Each row of a before or after table is a point. One or more steps were done to the points. Then noise was added and the rows were shuffled. The steps act on how far a point lies along the listed directions, d1 being the first. Name the steps. A step turns or swaps two directions, mirrors them in a line or flattens them onto one, adds a multiple of one to another, or multiplies one. Angles are multiples of 10 degrees, from the lower direction toward the higher: turns from -170 to 170, lines from 10 to 170 but not 90. Use the fewest steps. Two steps may share a direction if one is a turn and the other turns, adds or multiplies; they go together, in the order done. Otherwise the lowest direction goes first.

Directions:
(1): [ 15  39 -29]
(2): [-46  21   5]
(3): [-16 -24 -42]
Before:
[[ 21 -26  -9]
 [-11 -47 -34]
 [  9 -22  17]
 [ 30  69 -32]
 [ 22 -45  13]
 [ 15  35 -14]
 [ 22 -31  17]
 [ 40  -6   7]
 [-25 -14  27]
 [-31 -23 -56]]
After:
[[ 42  -4 -21]
 [-55 -15 -53]
 [ -8 -19 -52]
 [ 20 -32  20]
 [ 33  -7  -1]
 [-49  60   4]
 [ 29  28  -7]
 [ 15  14 -30]
 [-19  30   3]
 [ 48   8 -12]]
Steps: add 0.5 times d3 to d1; turn d1 and d2 by 70 degrees

Directions:
(1): [-14  52  14  17 -37  21]
(2): [ 57 -14  -1  32 -13  24]
(3): [ 17 -11  10 -56 -40   6]
(4): [ 25  18  35   5   0 -55]
Before (13 x 6):
[[-13  24  -8  13 -42  63]
 [ -7 -23 -36  38  13   9]
 [  1 -34  20 -51  -2 -61]
 [-17   0  33 -31 -21 -47]
 [-11  26  16 -28   8 -38]
 [-19 -19  -9  12  53 -30]
 [  6  33  47   7 -22 -33]
 [  1  41  12   2 -19  -3]
 [-31 -30 -21 -63   5 -27]
 [-10  47   0  60 -23  24]
 [-30  36  22  19 -32  33]
 [-38  25  30  -5  30 -57]
 [-37  -7 -22  -9 -24  30]]
After (13 x 6):
[[-22 -11 -22 -10 -36  34]
 [-20  15  38 -44   1 -47]
 [-18  24 -11  25 -28  59]
 [-39  53  -2  45 -15   8]
 [ 19 -15  36 -27 -41 -35]
 [  7  30  46   8 -30 -29]
 [-33  33  21  14 -33  36]
 [  7  19  17 -36  -9 -31]
 [-31 -15  -7 -26  37 -32]
 [-30 -17 -40  20  14  -1]
 [ 14 -42 -14 -64 -25 -11]
 [ 39 -45  17 -40 -15 -47]
 [  6  39  11   4 -22  -2]]
Steps: turn d2 and d3 by -50 degrees

Directions:
(1): [ -9  -2 -40  11 -27 -20 -25 -37  57 -16 -34]
(2): [-19  -4  -4   7 -83  17   4  40 -15  -5  -4]
(3): [-12 -37  -2  56   8  12  -8 -32 -49 -31 -14]
(4): [-48  50 -21   4   4  17 -36 -15 -11  -5  49]
Before:
[[ 30 -32  22 -11 -81  -3  17  47   3  30 -39]
 [  0   6   4 -24   0 -15  22  23 -10  10  17]
 [ 21 -34  15  -1  -9 -19  16  15  31  -3 -35]
 [ 24 -48  -1   9 -32 -10  10 -13  41  -7 -45]
 [  6 -29  14  10  10  32  13  -9 -26  10   4]
 [ -8 -31  21  19 -31  17  18  28 -43  -9 -20]
 [ 21  57 -31 -65 -10 -27 -17  12 111  26   9]
 [ 18 -50  22  -6  -7 -10  20   2 -18   1  -8]
 [ 43   1  22 -57  -7 -18  41  34  41  43  18]
 [ 21 -12   2  -4  19   2   5   9 -24   5 -15]
 [ 27   2  -3 -27 -20  11  23  23  11  22  -6]
 [ 42 -39  26  -6  -5  -5  32  16  10   8 -20]
 [-17  25 -12 -25   4  -7 -10  18 -15  -3  54]
 [ -4   1   5   2 -17  22 -11   9 -37  -1  23]]
After, 14 rows:
[[  -4  -45  -11   35  -29   -9   -1  -18   11  -22  -62]
 [  59  -62   25   -6  -22  -14   44   19   24    7  -50]
 [  19  -23   -4    2  -13    3    7   18  -23    0  -32]
 [  52   -5   18  -68  -47  -26   50   48   67   50   -5]
 [  -7    7  -10  -23  -31  -21   15   20   19    5    2]
 [  68  -51    4  -18  -25  -43    8  -14   73   26  -86]
 [  40   80   10 -100   48  -14    6   47   79   59   57]
 [ -16    6  -25   12  -33   12  -32  -21   -2  -11    8]
 [ -40   45  -34  -22  -25   -7  -26   10    3   -9   57]
 [  25  -70   16    2  -26  -18   22   -2   -4   -5  -35]
 [  61  -66   31   -3   41  -18   34  -17   27    4  -45]
 [   0  -39    1   22  -28   29    7  -11  -13   -2  -16]
 [  37   -5  -11  -31  -21   -2   20   13   38   22  -23]
 [  49  -50   35   -7   14  -29   33   16   32    5  -46]]
Steps: turn d1 and d2 by -100 degrees; multiply d3 by 1.3; multiply d4 by 1.6

Directions:
(1): [-47  43   8  -4  63 -30 -22   9  -1   3  22  -4  26  37]
(2): [ -6   2  38 -58 -50 -28  12  27  17  10  16 -17 -22  42]
(3): [ 15  -2 -32 -21  11  10  15  40 -49 -57 -36 -10   3  37]
(4): [  3   0 -56   7 -22 -56  20 -22  11  33 -33 -25  36  15]
(5): [ 16  -6  48  48 -28 -45   6  -7 -36 -35  18  14  36   5]
(6): [ 37  16  12 -52  -4  12 -31   7  12  -3  -9  11  73 -29]
Before (13 x 14):
[[ 12   2  15   8 -20 -54   0  -1 -16  -7 -12  -1  50  14]
 [ 13   5   8 -28 -23 -20 -18  15  13   4   0  -8  29  -4]
 [ 43  -9 -17  -5 -29   2  28  17 -44 -53 -16   8   5   1]
 [-22   3   4  -2   1  -1   2 -12  24  24  19   8  -8  -2]
 [ 15 -16   3  20  -9 -20   9   1 -16 -38 -11  -6  26  -3]
 [ 30  -8  24  22 -36 -35  -5   7 -33 -27  -3   6  23  -3]
 [ 15  17  -7 -62  22  37 -31  19   3 -17 -10   7   8 -13]
 [ -2  15  50 -11   4  28 -46 -11  39  24  26  15  37 -46]
 [-10   7  12  19  16  -9  -8 -17  -7  -3   9   4  24  -8]
 [ 14  -4   5  -7 -13   1  11  30 -24 -27 -10   8 -16  20]
 [-17   6  -8  14  16   0  15  21 -24 -25  15  -7  -2  31]
 [ 23 -10   1 -12 -26  22  -7   5  14 -12  -7  15  14 -28]
 [ 10   7  -8 -16   9  -2 -19  -3  -3   2 -10  -3  76   2]]
After:
[[-20  37 -14 -35  43 -13 -35  22   3   9  -4 -10  19  19]
 [ 14  11  -8 -49   0  33 -27  13  32   0 -10  13  35 -28]
 [  2  26 -49 -51  34  18   6  29 -15 -24 -17  -5   1  18]
 [-10  29  -4 -31  21 -40 -20  10   5  12 -14  -8  59  21]
 [-20  -2  -7  33   7  -6  26  17 -32 -29  18  -8 -20  37]
 [ 24  16  10 -51 -19 -14 -33  19  22   5  -3  -4  58 -14]
 [ 66   2  22 -62 -26  32 -33  14 -11 -41 -16  24  55 -43]
 [ -4   5  -7 -16  10   5   6  34 -15 -17 -10   2 -25  31]
 [ 28  19  63 -35  -9  33 -63  -9  42  17  21  23  84 -68]
 [-17  10 -21 -16  39  -6  -8  10   6 -14 -11 -16  22  12]
 [-10  10   9  14  20  -7 -12 -16  -4  -1   8   4  28  -8]
 [ 37  14   3 -43  -1   4 -35   0   0  -4 -14   5 121 -17]
 [-11 -10  13  16 -20  -8  12 -16  13  14  21  12 -11  -6]]
Steps: mirror d1 and d5 in the line at 40 degrees; multiply d6 by 2
